Every row gives one point. Examples show where two turns around zero, p and q, send a point. Write where each new point lands after one turn and then the other. Backwards means that the second turn is done in reverse. Each puzzle has new turns, and all numbers are rounded.
(in the rows, 128 means zero)

Turn p:
[126 142 138] => [134 127 112]
[116 152 112] => [126  99 117]
[116 112 127] => [110 135 134]
[206 128 128] => [197 143 162]
[108 130 139] => [113 131 111]
[ 96 105 124] => [ 89 133 131]
Turn q:
[125 136 192] => [177  86 130]
[113 120 108] => [110 138 111]
[147 113 106] => [123 159 135]
[127 143 106] => [103 129 136]
Where do these land?
p, then q: [151 151  90] => [169 156 126]
q, then p: [112 105 137] => [137 108 148]
p, then q: [132 104 102] => [154 107 116]
p, then q backwards: [134 106 140] => [146 119 112]
p, then q backwards: [111 162 118] => [ 94 137 145]
q, then p: [127 141 182] => [145 164 167]

Turn p:
[174 131 149 168 168 143] => [193 161 116 124 110 114]
[127 132  87 119 128 113] => [117 105 157 119 108 134]
[158 111 158 147 133 180] => [159 186 128 144 148 115]
[ 93 156 127 123  92 127] => [105 106 124 130 158 166]
[104 123 124 109  82  95] => [ 71 114 116 123 126 152]
[135 132 128 102 150 119] => [128 115 130 107 128 102]
[105 111 123 128 143 119] => [121 109 124 149 119 113]
Turn q:
[ 92 156 147 149 145 132] => [149  96 169 127 130 132]
[149 101 122 142 156 157] => [128 107  98 117 107  95]
[156 160 132  81 145 162] => [ 67 114 134  89 129 129]
[160 120 113 106 159  90] => [ 96 140 113 149  82 143]
[107  96 149 125 102 118] => [151 165 140 136 139 106]
[104 112 109 138  96 124] => [164 151 118 124 144 139]
[129 150 125 154  95 114] => [140 122 125 152 163 151]
Where do these land?
q, then p: [ 93 109 151 127 118 134] => [138 133 102  91 123 122]
q, then p backwards: [128 181 134 171 116 134] => [ 75 168 114 128 130 144]
q, then p backwards: [135 159  87 174 122 120] => [ 88 169 137 166 124 115]
p, then q: [125 131 128 132 153 141] => [118 127 117 151 121 123]
q, then p backwards: [142  87 129  79 122 148] => [171  99 157  98 118 117]
p, then q: [116 133 136  80 132  94] => [147 172 140 115  96 137]
p, then q: [158  96 131 133 133 125] => [122 132 139 143 155 158]

Turn p:
[167 121  85 145 153 131 158 124  90] => [133  94 106 126 113 107 133 138  63]
[138 116 132 127  79 120 119 118 116] => [170 142 146 121 135 141 132 151 127]
[107 119 143 142 135 134 140 141 137] => [110 140 124 153 139 139 125 120 129]
[155 107  90 127 127 115 179  78 161] => [150  85  69 120 115 165 164 141 119]
[178 166 151 131  96 113 134 153 169] => [155 135 108 134  87 135  74 158 164]
[144 113 139  92 133 130 154 153 149] => [ 99 143 100 122 119 133 128 168 139]
[106 146  94 136 153 146 107 153 114] => [108 131 128 109 144 100 107  89 106]
[115 153 148 121 114 150 120 143 100] => [127 168 154 129 113 111 123 117 123]
[100 152 155 118 136 126  97 113  97] => [119 137 183 125 118 114 141 103 141]
[ 78  99 153 126 114  88  96 124 153] => [117 126 165 130 175 170 129 126 171]
[119 116 117 141 168 155 103 108 122] => [119 108 125 137 151  91 151  98 126]
Turn q:
[143 163 130 175 130 144 109 122 142] => [110 125 149 141 133 119  83  92 117]
[105  95 153  96 148 103  95 114  92] => [118 137 106 129 171 162 150 164 167]
[121 160 121 100 150 152 146 137 138] => [133 123 167 122  92 123 125 144 147]
[100  89 151 143 124 147  92 165 144] => [ 92 107  93 141 139  98 147 108 166]
[105 103  96 111 124 107 161 127  95] => [163 108 102  94 129 140 143 163 119]
[139 113 160 152 128 128 122 168 168] => [108 134 102 153 103 114 137  81 144]
[121 145 125 107  88  93 137 144 114] => [140 169 104  99 121 112 124 150 119]
[169 138 150 100  86 125 100 102 129] => [111 187 149 140 156 119 148 131 102]
[123 112 134 170 141 118 145 111 147] => [147 105 108 160 129 139 111 106 119]
[141 149 129  93 133 176 159 101 115] => [159 127 195 124 127 123 148 140 129]
[127 112  93 138 155 110 153 131  94] => [148  96 114  94 125 166 125 134 118]
[143 158  93 151 129 131 119 114 160] => [108 117 147 141 109 123  93 125  89]
Where do these land?
q, then p: [104 115 107 148 129 146 133  87 145] => [124 106 142 157 162 115 120 150 106]
q, then p backwards: [169 143 152 119 144 158 102 123 156] => [ 83 139 173 134 148 128 127 128 104]
q, then p backwards: [185 169 121 155 124 112  90 125 172] => [ 85 162 140 150 151 133 162 182  95]
p, then q backwards: [102 114 102 124  93 107 100 123 134] => [138 132 134 134 136 131 134 113  68]
p, then q: [137 149 136  97 158 115 163 127 131] => [141 122 106 117 132  78 137 150 126]
q, then p: [102  98 135 118 160 132 146 170 109] => [132 136  71 111 142 149 142 150 143]
p, then q: [132 121 141 132  98 131 182 113 132] => [139 115 154  95 123  97 123  98 108]
q, then p: [103 103  82 129  95 158 118 127  80] => [ 64 108 134 104 139 130 145 173 114]
p, then q: [ 93 151 146 132 133 105 123 149 122] => [122 133 139 156 155 107 115 133 156]
q, then p: [153 116 159 126 145 117 124 136  98] => [124 133  95 129 104 115 151 105 141]
